Each row of a before or after table is a point. One or more steps were done to the points. Then noise was added and the rows were shuffled. The steps act on how far a point lies along the listed directions, d1 being the first. Name the steps. A step turns or swaps two directions, mirrors them in a line or flattens them onto one, adds a multiple of one to another, or multiplies one. Angles are multiples of 10 degrees, from the lower direction toward the higher: turns from -170 to 170, lines from 10 to 170 but not 90. Use the fewest steps. Two steps may share a direction if one is a turn and the other turns, adds or multiplies; they go together, in the order done. Otherwise the lowest direction goes first.
In the rows, zero is written as 128.

Directions:
(1): [ 96 171 136]
(2): [100 100 165]
(3): [ 95 111  89]
Before (11 x 3)
[[192  76 175]
 [130 135 147]
 [150 124  78]
 [173 162 120]
 [104 106 143]
 [141  44  60]
 [134 148 142]
 [100 128  71]
 [144 124  96]
 [186  65  89]
 [ 93 110 176]]
After (11 x 3)
[[124 132 141]
 [152 161  88]
 [179 127 118]
 [136  86 132]
 [118  97 147]
 [121 103 138]
 [ 95 110 129]
 [138 138 131]
 [112 105 163]
 [145 140 101]
 [125  89 112]]
Steps: multiply d1 by 0.4; multiply d2 by -1; multiply d3 by 0.4

Directions:
(1): [142 139  89  82]
(2): [145  68 124 121]
Before (12 x 4)
[[111 181 142 143]
 [136 108 142 141]
 [111 170 111 154]
 [130  79 145 148]
 [141 111  83  95]
 [154 138  68  93]
 [143 155  81  61]
 [148 194 123 126]
 [148  72 140 151]
 [137 177 141 132]
 [128 123  91  91]
 [138 188 165 148]]
After (12 x 4)
[[134  74 102 116]
 [130 179 111 107]
 [116 115 165 172]
 [127 106 160 179]
 [134  87 108 108]
 [161  84  93  70]
 [146 193 128 107]
 [164 167 102  96]
 [130 125 149 144]
 [120 168  91 129]
 [149 170 121 105]
 [161  83  79 110]]
Steps: turn d1 and d2 by 50 degrees

Directions:
(1): [130  87 109  82 104  95]
(2): [150 135 146 108  78 174]
(3): [148 148 157 153  94  78]
(4): [150 156 159  80 163 118]
(5): [141 176  71 119 118 122]
(6): [194 102 115 147 146 133]
Before (12 x 6)
[[ 94 149  55 105 172 136]
 [116 118 140 151 131 113]
 [149 112 134 127 126 152]
 [130 145 125 138 115  92]
 [142 110  48  70 157 133]
 [117  98 170 160 128 144]
 [140 116 167 155 113  74]
 [134 121 144 169 119  95]
 [104  88  89 105 165 141]
 [120 114 183 125 168  96]
 [119 139 141 113 114 123]
 [162 124 158 137 169 143]]
After (12 x 6)
[[142 133 158 122  84 147]
 [107 100 169 160 126 152]
 [ 48 110 134 114 165 118]
 [161 137  56 172 194  44]
 [ 91  99 159 127 218  87]
 [ 97 109 124 153 161 109]
 [140 125 127 106 124 158]
 [155  95 113 164 157  48]
 [119 150 178 136 143 115]
 [ 91 134 100 119 149 124]
 [ 62 117 124 146 155 116]
 [177 139  86 116 121  39]]
Steps: multiply d2 by 2.5; turn d3 and d6 by -130 degrees

Directions:
(1): [127 153  70  81 151 137 149 132  88]
(2): [174 141  83 161  89 160 143 116 152]
(3): [ 84 104  91 181 127  95 155 137 112]
Before (14 x 9)
[[192 139  91 178  83 143 113 106 181]
 [103 116 192 122 140 116 107 125 141]
 [136 150 134 123 124 105 104 138 140]
 [156 126 106 159 106 146 158 114 148]
 [179 161  93 119 106 186 133 113 143]
 [163 132 123 121 109 153 119 136 141]
 [113 104  89 181 125 127 153 133 123]
 [120 116 191  68 179 124 111 122 115]
 [166 131 201  93 132 122  87 119 153]
 [ 84 122 173  77 180  96 132 124 107]
 [108 145 126  75 156 137 110 134  84]
 [109 111  73 176 109 107 157 122 119]
 [121 147 112 169  98 129 147 127 116]
 [117 122 152 126 131 137 107 137 140]]
After (14 x 9)
[[174 176 105  58 136 190 123 117 120]
 [111  91 170 226  89 112 125 117 181]
 [148 129 181  97 137 143 124 118 143]
 [114 154 177 111 129 126 117 131 110]
 [176 105 149 226  62 118 115 111 195]
 [102 111 171  98 165 121 111 138 114]
 [ 99 124 161  69 162 102 112 130 100]
 [124 110 148 172 109 133 113 133 159]
 [134 105  66 193 116 131 171 116 129]
 [116 160   9 101 141 149 160 134  58]
 [ 97 119  58 167 132 105 190 121 111]
 [181 133 215 110 119 131  57 108 191]
 [162 130 134 115 111 153 115 138 140]
 [138 142 125 148 112 105 112 134 149]]
Steps: multiply d1 by 2.5; mirror d2 and d3 in the line at 130 degrees

Directions:
(1): [102  76  70 122 134 170 138 127 151  94 106]
(2): [118 123  91 201 143 121  94 159 121 168 130]
(3): [104  92 123  99 143 107 119  72 133 193 129]
(4): [ 69 127 160 107 176 111  86 157 134 102 126]
(5): [162 116 133 114 106 135  76 139 199 132 158]
Before (9 x 11)
[[125 113 110 142 128 145 117 141 153 114 117]
 [174 119 106 158 101 129 145 114 138 143 145]
 [127 107 121 110 124 131 145  90 124 139 126]
 [118 108 115 105 130 159 140 110 123 111 135]
 [133 108 112  93 119 139 143  88 145 147 112]
 [114 102  61 175 122 142 175 114  95 129 108]
 [181 126  97 165 103 148 161 155 117 131 119]
 [123  98  91 139 124 118 149  99 118 181 112]
 [110 143 113 169 156 125 129 177  92  89 114]]
After (9 x 11)
[[134 117 121 137 125 112 141  81 105 187 131]
 [114 155 121 160 153 151 124 224 114   9 111]
 [126 120 115 156 131 136 106 149 152 128 121]
 [205 107  81 152  71 146 177  84 139 152 143]
 [142 120 113 131 121 106 133  72 120 223 122]
 [130  83  74 132 113 122 174  63 109 203 104]
 [128 137 127 154 135 128 115 126 103 159 149]
 [157 124  50 210  94 150 190 127  87 129 114]
 [232 132  76 177  61 177 190 155 125 112 121]]
Steps: swap d1 and d2; turn d3 and d5 by -20 degrees; multiply d3 by 2; multiply d4 by 2

Directions:
(1): [122 114 153 171 151 176 134  97 110 115 174  76]
(2): [163  98 156 113 131 147 178 135  90 122 152 189]
(3): [179 116  88 143 131 165 147  95 139 172  81 120]
(4): [180  96 157 103 157  70 106  92 137 122 132 105]
Before (9 x 12)
[[ 97 123 153 148 124 138 162 143  80  86 154 154]
 [174  81 205 162 173 124 122  79 115  84 195  59]
 [125 102 174 135 166 127 117  68 126  97 170  44]
 [147 117 137 122 138  98 132 115 143 123 143 152]
 [174 109 138 121 169 116 131 116 134 116 114 139]
 [ 73 135 143 125 128 112 128 135 117  92 173 116]
 [ 46 141 119 218 139 203 123 138 129 132 150  62]
 [ 76 160  96 134 128 130  94 141 164 140 133  92]
 [ 75 139 158 167 132 103 103 137 146  98 158  86]]
After (9 x 12)
[[ 85 154 100 129 124 146 122 152 146 141 140 127]
 [ 55 156  80 190 106 207 152 175 130 160  99 141]
 [ 99 135 145 142 120  89 118 149 146 113 130 131]
 [151 113 143 121 145  88 122 105 147 119 147 137]
 [172  93 154  89 158  76 117  72 144 120 117  88]
 [ 82 138 124 108 119 101 133 145 124 104 147 142]
 [ 86 142 124 142 108 131 152 155  97 100 123 159]
 [180 103 146 120 179 101 118 103 140 111 117 119]
 [224  78 175 107 166  52 107  78 149 113 127  92]]
Steps: flatten d1 and d3 onto the line at 70 degrees; multiply d2 by 0.4; multiply d4 by 1.6

Directions:
(1): [ 93 173 117  73 131 116 124 143 128  83  62 131 135 105]
(2): [120 164 154 175  84 116 165 122  90  75 153 152 151 121]
Before (8 x 14)
[[ 96 155 141 142 109 111 147 131 102  80 118 146 135 114]
 [ 97 155 131 127 121 112 132 131 118  90 111 149 133 121]
 [119 173 122 104 123 128 126 134 121  86  97 136 138 106]
 [154  92 131 164 127 127 132 121 127 142 158 128 124 148]
 [100 116  97  44 167 125 102 162 170 149  51 116 119 115]
 [132 117 120 146 120 140 132 112 137 135 154 134 133 140]
 [117 133 136 123 129 128 133 114 126 117 133 138 116 121]
 [119 150 129 122 121 128 132 137 122 110 126 131 133 109]]
After (8 x 14)
[[124 145 130 129 122 129 133 134 122 114 135 132 132 111]
 [ 77 145  90   9 169 118  99 172 170 121   9 119 124 100]
 [110 136 145 163 107 116 149 126 102  99 144 144 131 123]
 [124 168 124 112 123 131 126 131 121  92 106 135 138 109]
 [155  91 132 164 128 126 131 121 125 142 158 128 123 148]
 [134 114 120 148 120 141 131 112 135 137 157 134 134 140]
 [104 144 134 139 121 115 133 127 118 101 126 148 132 127]
 [119 129 136 126 128 127 133 113 125 121 138 137 115 123]]
Steps: add -0.7 times d2 to d1

Directions:
(1): [123  64 122 151 133 159 116 121 135 101  81  60 144 108 153  96 153  91]
(2): [134 101 140  91 182  81 149 112 139  99 192 135 152 112 158  81 148 136]
(3): [ 73 146 145 112 144  84 101 138 154  94  86 158 153 148  86 135 164  81]
Before (14 x 18)
[[ 77 130  92 154 107 142  88 153 147 108  33 107 148 168  60 161 138  58]
 [176 146 125 131 121 134 169 113 105 173 204 139  88 112 164 132  98 188]
 [149 151 113 112 105 139 130 125 115 154 118 139 103 149 118 134  95 121]
 [126  71 117 134 155 122 127 112 163  80 133  63 147  86 176  70 167 112]
 [102  72 101 183  90 168  78 145 134 111  25  67 116 112 118 122 150  63]
 [129 135 128  96 158 112 150 116 134 128 177 144 115 129 138 106 112 149]
 [120 116 132 136 123 130 120 132 141 123  39  85 133 125 110 113 152  94]
 [ 95 119 138 122 162  94 118 124 148  91  88 145 176 141 107 120 150  99]
 [118 107 122 141 104 149 123 132 142 124 115  99 115 131 145 119 158 118]
 [136 106 127 146 131 138 129 132 145 117 112  99 142 128 134 126 127 124]
 [120 118 140  92 163  77 150 128 135  93 171 152 145 111 142 116 146 115]
 [149  74 133  93 162  96 138  71 126 107 160 106 140 109 174  61 148 137]
 [191 128 100 142 149 153 161 119 117 157 205 116  92 116 157 127  92 199]
 [ 72 167 128 134  89 148  56 167 158  94   7 163 152 174  62 162 156  74]]
After (14 x 18)
[[119 116 128 125 115 125 128 130 144 121 139 118 121 134 144 115 159 126]
 [176 125 121 145 116 147 168 114 104 163 184 118  92 107 169 122 103 175]
 [143 126 122  91 141 107 138 111 126 128 148 137 127 136 134 100 119 119]
 [ 73 117 113  96 183  61 112 135 166  69 116 141 179 156  83 110 167  69]
 [ 97 143 127 144 128 120 109 133 135 118  59 145 157 151  88 154 131 102]
 [127 149 116 149  81 156 122 147 115 137  88 127 103 131 112 183 112 111]
 [130 140 111 133 108 164 133 125 119 155 118 123  96 135 124 143  94 146]
 [189 117  96 152 146 165 159 120 116 155 187  99  92 115 159 127  90 192]
 [ 65 139 147  75 174  67  78 149 177  47  92 187 191 157  91 103 189  74]
 [132 130 105 171  85 167 112 132 139 134  92  85 108 112 136 139 125 130]
 [138 118 129 139 134 126 134 135 146 121 127 115 139 132 133 127 122 131]
 [121 122 140 107 149  93 131 129 145 114  87 113 142 129 113 101 157 105]
 [154 129 111 155  68 178 113  96 101 169  78 101  90 135 132 148  99 144]
 [ 97  81 124 116 164  76 109 130 150  82 130 126 143 109 129  85 168  86]]
Steps: multiply d1 by 0.4; mirror d2 and d3 in the line at 100 degrees

Directions:
(1): [122 142 125 190 146  97 109  65 143 156  79 123  83 133 167 144  70 122
 128 148 146  79 140 127]
(2): [108 127 150 134 120  73 138 172 117  82 155 103 156 184 132 151  65 112
 160  79 110  99 148 113]
(3): [189 112 178 110 151  79 125 165 124 151 140 184 117 111 106 144  91 147
 107 148 173 128  84  96]
(4): [103  64 122 161 119 170 134 136  74 134 114 140 141 123 135  97  69  97
 136 150  91 149  61 126]
(5): [131 158 158 129  95  91 154  72  83  88 142 140 127  74 128  71 103 151
 147 134 124 173 167 110]
Before (9 x 24)
[[183 107 163 146 138 107 101 120 110 166 123 170 103 112 117 120  76 136
  120 154 166 124  83  98]
 [154 115 151 138 126  67 115  91 110 141 134 160  97 114 129 115  51 145
  146 146 146 127 122 110]
 [102 127 125 173  98 130 132  76  98 111 110 121 125 113 143  94  75  97
  149 126 103 129 140 123]
 [116 121 133 149 109 140 125 109 107 118 125 131 113 139 126 106 104 122
  145 132 119 120 124 129]
 [134 151  86  97 148 210 116  80 174 161 127 154  98  80 112 118 249 155
  107 168 151 144 122 166]
 [ 99 135 137 153 122 120 124  71 123 121 112 124 101 121 164 114 123 139
  131 136 118 112 163 138]
 [103 135 100 152 150 144 133 121 110 138 115 110 131 142 145 134 131 121
  122 133 113 126 114 134]
 [123 132  99 157 151 150 102 123 165 166  89 100 110 158 142 152 139 112
  116 122 131  78 131 148]
 [127 122 140 176 136 129 122  72 103 150  90 144 105 105 151  87  74 120
  139 151 134 137 109 117]]
After (9 x 24)
[[119 110 136 130 108 152 128 147 103 108 144 129 119 152 109 113 122 120
  141 117 110 130 116 131]
 [101 145 115 145 131 121 152  99  80 107 131 118 138 120 141 104 117 135
  135 129 104 153 135 129]
 [137 161  88 135 152 200 111  31 182 176 101 157  63  59 137 112 226 160
  106 187 160 131 137 167]
 [124  98 144 101 121 159 145 161  90 110 154 144 167 115 109  79 130 121
  140 111 110 178  90 113]
 [185 105 172 112 122 109 123 148  91 138 150 175 132 102  94 104  95 147
  130 140 154 162  86  93]
 [102 106 113 117 103 169 136 177 108 103 158 111 171 153 108 120 126  83
  142  93  86 140 104 139]
 [152  88 143  75 118 111 125 181 120 129 181 158 144 140  92 122 116 144
  141 124 125 163  92 119]
 [131 179 167 141  77  90 159  33  69  80 129 124 125  54 127  35 111 157
  150 129 118 182 199 117]
 [106 116 131  95 112 156 141 133 115 105 148 124 133 124 125 109 186 140
  133 116  99 149 144 144]]
Steps: turn d1 and d5 by 140 degrees; multiply d5 by 2; add 0.5 times d4 to d2

Directions:
(1): [104 148 139 117  97 123 145 200 139 146 136 141 102 111 198 137 128  95
 138  48 103 114 130 156 114 137 170 187 110 168 144 109]
(2): [112 136 110 136 108 115 154 108 124  87 113 148 141 188 127 146 154 109
 201 145  81 112 145 137  76 122 208  79 120 103 105 111]
(3): [ 70 127 135 106 112 117 127 133 121 128 103 128 157 161 109  85 165 109
  90 160 164 166 187 137 155 202 139 134  78 161 123  84]
(4): [115 176 102 182 157 101 112  53 117 134 100 145 119  90 110 101 129  68
 188  86 155 116 161 143 150 115 107 155 116 153 114 146]
Before (13 x 32)
[[141 135  93 145 155 119 133  67 130 112 114 131 117 111 107 134 134 122
  164 135 109 107 117 108 120  99 130  81 135  85 128 149]
 [133 111 129 115 156 127 132 105 119 125 126 125 139 152  73 114 129 161
   91 174 158 141 142 114 141 155  98  97 146 109 109 132]
 [127  91 163  89  97 156 137 207 148 145 138 120 123 135 163 147 122 172
   90 126 119 144 115 122 105 148 138 140 129 132 144 130]
 [117 119 120  99 129 124 145 123 130 115 110 132 135 167 117 122 152 140
  129 146 142 161 140 144 131 177 151 101  99 131 114 110]
 [128 142 128 150 131 128 125 102 110 125 129 141 115 110 131 127 112 113
  147 116 121 103 123 129 124 114 109 143 122 133 124 144]
 [133 132 137 130 166 122  98 104 117 155 117 119 144  90  97  96 114 153
   80 127 175 157 145 131 166 141  52 131 126 124 131 142]
 [107 116 136 110 113 136 127 154 125 123 134 110 140 167 113 118 150 135
   76 154 136 151 161 125 134 170 129 118 110 130 129  90]
 [174 104 124 128 149 123 113  74 128 102 138 120 146 154  75 148 127 163
  113 194 135 112 114  95 110 109  92  82 178  69 124 158]
 [129  99 145  86 114 156 142 162 123 115 136 115 126 155 127 123 122 163
  116 158 102 138 123 122 114 148 135 116 145 121 122 109]
 [159  95 155  89 125 153 118 173 127 159 158 110 120 126 128 158 112 184
   46 149 134 141  72 107 148 132  92 141 135 101 154 140]
 [142 123 106 150 149 137 142  89 125  89 111 120 139 145 100 159 136 127
  169 150 110 128 103 116  84 104 162  48 155  76  94 124]
 [159  95 130 137 156 139 112  92 131 143 123 105 127  90  67 108 116 166
   65 182 185 153 111  98 150 137  46 120 145 114 129 149]
 [122 134 113 156 156 110  99  66 111 148  93 138 142  92  67  87 113 111
  100 136 186 150 161 128 169 136  56 136 117 142 138 142]]
After (13 x 32)
[[ 77 161 123 135 144  96 135 114 118 145 102 149 126 128 110  82 148  83
  126  91 173 137 194 151 157 185 121 169  98 176 110 110]
 [120 130 121 130 147 134 120  71 108 112 104 123 135 137  80  92 128 125
  154 164 141 141 159 124 143 145 101 116 136 130 105 125]
 [137 107 135 135 148 139 109  85 131 134 109 122 141 125  84 117 124 158
  121 173 164 151 139 106 135 132  85 105 133 115 120 159]
 [172 177 104 187 156  96 113  71 134 126 134 152  91  79 143 155 104  76
  210  47 115  61 113 134 104  58 107 168 180 117 129 184]
 [109 159 129 158 128 111 127 149 140 174 113 137  83  41 161 100 120  71
  120  32 168 125 141 153 145 146  96 229 107 195 145 129]
 [ 43 136 127 119 118 113 115 106 109 125  90 116 170 185  71  56 189  88
   66 180 194 187 242 137 177 239 122 130  53 171 113  59]
 [149 125 140 131 117 142 135 149 120 127 154 137 101 110 162 158  99 141
  137 104  88  94  86 124 100  94 124 141 143 118 136 149]
 [167 144  96 150 146 125 143 111 140 124 138 138  82  80 162 169 109 117
  191  68  68  73  75 116  93  54 149 110 159  85 140 167]
 [168 151  92 186 165 130 141  70 127  94 116 131 108 104 120 176 116 104
  223  92  93  94  81 122  74  52 155  70 178  76  94 157]
 [ 81 157 152 110 123 113 120 191 126 177 116 136 123  81 174  91 127 106
   79  44 159 153 171 167 159 178 107 205  87 182 147 103]
 [ 66 131 115  96 128 106 135  95 120 116  78 136 161 189  87  76 183 109
  112 171 184 192 201 152 162 237 150 106  55 162 103  81]
 [164 148 126 157 162 124 101  91 118 164 133 128 100  73 115 142 102 124
  125  89 154 117  91 121 163  93  65 170 137 119 140 174]
 [ 57 142 145 102  85 109 131 214 130 174 104 151 125 105 171  86 133  75
   66  50 157 157 185 169 154 199 136 220  64 212 166  78]]
Steps: turn d1 and d4 by -120 degrees; add -0.7 times d2 to d1; multiply d3 by 3
